Each wall is flat, endless, passes through zero and stands at right angles to its row. A trip goes straight from one point to another. Which walls does it cross, in order?

Walls:
(1): [-32  -3 -64]
(2): [ 51 -12 -12]
(3): [-56  56 -25]
(4): [-55 -21 -23]
(5): [-33 -58 -66]
Trips:
[ -1 -13  26] to [-31  10  45] -> 4, 3
[-34  64  39] to [-49  16 -72] -> 4, 1, 5
[ -8  -6 -16] to [  7 -47  41] -> 3, 2, 1, 4, 5
[ 28  18 -51] to [-33 -51  10] -> 4, 3, 2
[-43  -8 -62] to [ -2 -90  64] -> 3, 1, 2
[-24  40  92] to [ 97  40 -10] -> 3, 2

Walls:
(1): [ 12  50  22  -7  53  -3  -4 -35 -10 -23  -4]
(2): [ -5  44 -25   3  10 -44 -95  -8   4  -9  20]
(3): [ 47 -38  -7  49  56 -55  -2  33  12 -16  19]
(4): [-32 -33   8 -33   9  -6  -8   1 -87  -3  21]
(5): [ 14   8   1 -25  -1  39 -18  30  43 -64  34]
(6): [-36 -19  22  62 -35 -36 -12  59  20   1  55]
(7): [ 10 -22  14  19  99  29  72  30  18 -27  38]
Trips:
[-102   28   54   38    4   33  -51   43  -51  -71   18] to [-37   8  27  12   1  35 -50 -70  71 -12 -20] -> 7, 4, 6
[-25  53  31 -46 -98  43  29   6  -5  54  22] to [-23 -14  74 104 -34 -63  22   0  23  35  -9] -> 4, 3
[-45  39  11  -1   8 121 -42  16 -12  10 -17] to [-23  20  63 -10  42 -31  -5 -30 -11   2  10] -> 2, 7, 5, 3
[ 20  -1 -29 -82  -1  34 -45  20 -26 -21 -61] to [   5    7   50  -66   10   -6  -42  -11   15 -109   18] -> 7
[ 12  39 -10  -9 -81  20  14  27   2  96  -1] to [ 10   4   2  60  51 -84   6 -34  11  -3  25] -> 2, 3, 1, 7
[  7 -14  43  10   2  20   2  38 -19  13 -73] to [-13 -45  44 -20 -37 -42  10 -28 -42  26 -14] -> 6
[ 32 -11 -21 -33  45  -4 -27 -11  -9  59  10] to [ 10  39 -31 -59  64  43 -41  -8  34 -20 112] -> 5

Walls:
(1): [ 70  35  43  20  -4  57  22 -21  19  -8 -58 -72 -11  -8  22 -15 -18  -3
 -42  49  -2  30  13   9]
(2): [ 48  12   1 -26 -33 -35  22  50 -23  30  13  -5  17 -24  26 -42 -59  26
  34 -45  30 -20  -1 -20]
(3): [ -7  -3 -38 -61  -5 -44 -19 -62 -32  14 118  65  51 -22   6  -8  17  55
  -2  43  44  28  -9  -5]
(4): [ -43  -31 -100   24  -15    1   43    7   20    8   31  -15   44  -12
    8  -23   42  -22  -39  -15   -2   -7   53    8]
Trips:
[-15  16 -14  28 -24  22 -12  25  33 -58  45  37  -8  84   9 -18   5   1
 -19  26   6   1  65 -60] to [-19 -36  57  -4  -4  21   2 -36  30 -21  -5  19 -19  12   8   1  53   4
  42 -18 -13  33   4  -3] -> 3, 4
[-45  33 -20  57 -47  -9  13  23  -8  58  17 -25 -19  18 -44  35 -43 -20
  35  34  44  26 -10   7] to [ -11  -45    9   55  -11    8  -38   21  -20   10    7  -42    2   10
 -121    1   41   41    8  -70  -43  -89  -59  -41] -> 4, 2
[-62 -16  18 -29  31  18  -2  16  33  23  10 -11  21  44 -41  46 -45 -12
 -42  14 -40   9  52  55] to [-14 -17  41 -29  47  -4 -42 -38 -35 -23  54   3  16  39  35  76 -26 -38
  17 -29 -27  -2 -50 -27] -> 4, 3
[ -6 -33  33  12  28 -14  12  17  65  45  25  45   4 -65  -8  37   2   1
  24  54  83  61  20 -12] to [ -4   4  26   9  10   5 -15 -20 -37  28  23 -49 -36  12 -19   9 -52   8
  -5 -20  21  36 -30   2] -> 2, 1, 3
[ 18 -58 -49  36  34 -44 -15  18 -47  18  11  21 -13  24   1  -9  -5  -2
 -12  68 -33 -37  -5  -6] to [ 15 -11   3 -15 -92  10  20 -23  27 -21  -7 -37 -19 -56 -15  -2   0  -1
  24  13 -25  15 -13 -72] -> 2, 1, 3, 4
[ 22  23  13 -15  53  49 -11  -9  -3   2  16 -15   9  17 -16 -40  47  18
 -24   6  27  14  -9 -42] to [ 12  -7  -5 -10  26 -26 -49 -82  31  26 -19   5  -6 -35  35 -48 -19   5
 -30 -32  -2 -12 -25   6] -> 2
[-79  36 -14   9  13  -5  84 -88  61 -23  14  53 -15 -46 -26  50  -3   9
 -37   7   1  25 -14 -62] to [  2  49  -4  28  16  -8  28  -9 -19 -61 -11  -5 -14 -14  56  -9 -17 -75
 -53 -34  31 -27  32  -8] -> 1, 3, 2

Walls:
(1): [ 11   9 -15  17 -33  47 -15 -21 -43  53  11  32  14   2   2  52 -19 -54
  -6  15   9  -6  16  37 -21   3  -4  19  19  38   1 -32 -50 -11  13 -33
  38 -48 -22  51  22  22  29 -17  22  47 -16  -8]
(2): [ 41 -12  20  23 -74 -19  18  10  -7  44 -47   7 -18  38  34 -21  -6  17
  62  20   0  14 -46  15 -47 -12   7  39   8 -51  28  56   7   0   4   0
  26  18 -44  -5  -8   1 -24  -5  37   1  36  29]
(3): [  3  -2 -41   8  16  57  10 -23  32 -36  12 -12 -43   7 -15 -27 -33  15
 -40   8  30  10  25  12   8  33 -62 -14 -23 -68 -31  26 -18 -22  16  23
  40 -34 -16  29   5  -2 -15 -12  11 -15  40  48]
(4): [  5  -4  28  20 -47  -3  37  -4 -33 -17  15 -17  40 -44 -29  12 -25 -30
 -10   6  16 -18  17 -16  -8 -38   6 -19  12 -20 -43  11  22  24  -4  10
  18 -52  -8 -67  12 -14  17  -9 -41 -10 -39  25]
(5): [-38  -9 -17 -31  14 -31   8 -17 -36 -18 -29   2  21 -15 -37  -7  34  15
 -27 -36  23  49  19  26 -17  21  16   5 -30   0 -11  31 -36 -14   3 -36
   2  25 -18  17  10  15   0  13  29  13 -20 -36]
(6): [ 33 -34  32  72 -50 -24  16 -29 -10 -15  16  16 -15  59  38  -9  30 -58
   2  40  23  12  -5 -29  16  49 -15  38  50  27 -42  32  16 -47   1   7
  -8  15 -40 -21 -30 -30 -32  19  24   2   4   3]
(7): [ -3 -14 -42   2  11 -28   7  -4 -59 -22 -11  -5  -5  35 -34   2  51 -49
  32  23  -2  21  -4  -3  -1  -7 -44 -47  11 -17 -44  15  21   3 -42  10
 -14 -15 -22 -21 -42  -2  38  16   4  18 -13   7]
(8): [  6  52   8 -10 -18 -15 -12 -24  20  18  -8  17   6  18 -19   1 -30  -3
  10   8  -9  43 -38  29  -6 -34 -28  13 -45   9  44  18  33  34 -16  25
  53 -18  11   6 -27   5 -18  17  17   7 -37  38]
(9): [  4  -2  15 -53   5  19 -25  11 -40  47  33  46  24 -45  13  14  54 -12
 -35  33  26  41 -57 -11   5 -19 -17 -36   5 -30  19 -11 -26  27 -26 -22
 -32  10  32  11  16  18  -4 -40  22  13 -21 -10]
Trips:
[ -6   7  53 -12  -4  30 -21   5  -3 -10  51  19 -29 -25 -36 -16 -11   2
  19 -25  17 -19 -14   1   3 -39  22   2 -21  -4  -2   2  15  52  -9 -27
  41 -33 -41   5 -16  22 -28   5  46   2  -9   9] to [ 27 -12   7 -29 -39  60  40  16 -22 -22  -1  -4   4 -96 -23 -15  -4   4
 -49  -2   6  43  11 -29 -42  -8  25 -17 -29 -25  -4  43  22 -21  -2 -51
  13  20 -11 -15  23  14 -31 -50  -1  -2 -26 -25] -> 5, 8, 1
[-44  20 -26   8  31   2  16  -7  15  18 -24  52 -23   3  23 -17   9 -28
 -76 -13  11  -7   2 -38 -31   7  -3  16 -61  13  47  51  -2  15 -20  12
  18 -29   2   9  28  46  44   3 -17  42 -60  40] to [ 28  -5  36   7   6  -7 -72 -12  -4  13  -2  24  -4  10 -23  28  26 -30
 -13  24 -27 -66 -15  26 -26 -84 -16   0 -20  20  -3  61 -17  22  -2  19
   5   5 -11  54   5  -1  53 -16 -14 -15  -3  27] -> 4, 7, 3, 5, 2
[-101  -22   26  -26   24    2   30   -6    6   26  -13    5    4  -21
   32   15  -24  -30    8   12   26  -11   29  -22   -1  -27    3   27
   -4   -2  -18  -13    7  -14  -19   63    5   21    2  -32   24  -61
  -22   15   14  -33   -5    5] to [-49 -45  18 -10 -13  28  13  14 -27 -29 -16 -28 -68 -44  27  -5  25   8
 -35  30   8  -5   1  68 -74   4  28  19 -33 -34 -18 -14  32 -22  30 -16
  12 -27 -43  23  54  55 -12  69   5 -16  22  35] -> 3, 5, 6, 2, 1
